Each row is a point. Each copy is the shape, with its points in the same order, turned, moved and blurred by noise. Say if it was mirrored as well.

Shape (5 x 2):
-0.035 -0.001

-0.027 -0.002

0.089 0.030

-0.038 0.025

-0.039 0.040
Copy 1 (5 x 2):
-0.013 0.021

-0.012 0.012

-0.053 -0.101

-0.039 0.026

-0.054 0.028
Copy 1 is: mirrored
Copy 2 (5 x 2):
-0.020 -0.023

-0.016 -0.021

0.072 0.063

-0.038 -0.002

-0.050 0.011
Copy 2 is: only turned
Copy 3:
0.022 0.042

0.017 0.035

-0.071 -0.049

-0.001 0.058

-0.014 0.068
Copy 3 is: mirrored

Shape (8 x 3):
-0.021 -0.024 -0.001

-0.037 0.017 -0.037

-0.023 -0.008 -0.046

0.043 0.008 -0.048

-0.019 0.002 0.139

0.007 0.003 -0.012

-0.036 0.000 -0.041

-0.024 0.034 0.065
Copy 1 (8 x 3):
-0.032 -0.026 0.002

-0.017 -0.051 -0.046

-0.006 -0.064 -0.019

0.060 -0.018 -0.004

-0.105 0.081 0.026

-0.002 -0.016 -0.007

-0.009 -0.060 -0.027

-0.067 0.040 -0.022
Copy 1 is: only turned
Copy 2, 8 rows:
0.018 -0.034 0.015

-0.006 -0.039 -0.037

0.022 -0.042 -0.032

0.048 0.022 -0.046

-0.056 0.012 0.127

0.020 -0.002 -0.009

0.008 -0.048 -0.034

-0.052 0.004 0.045
Copy 2 is: only turned
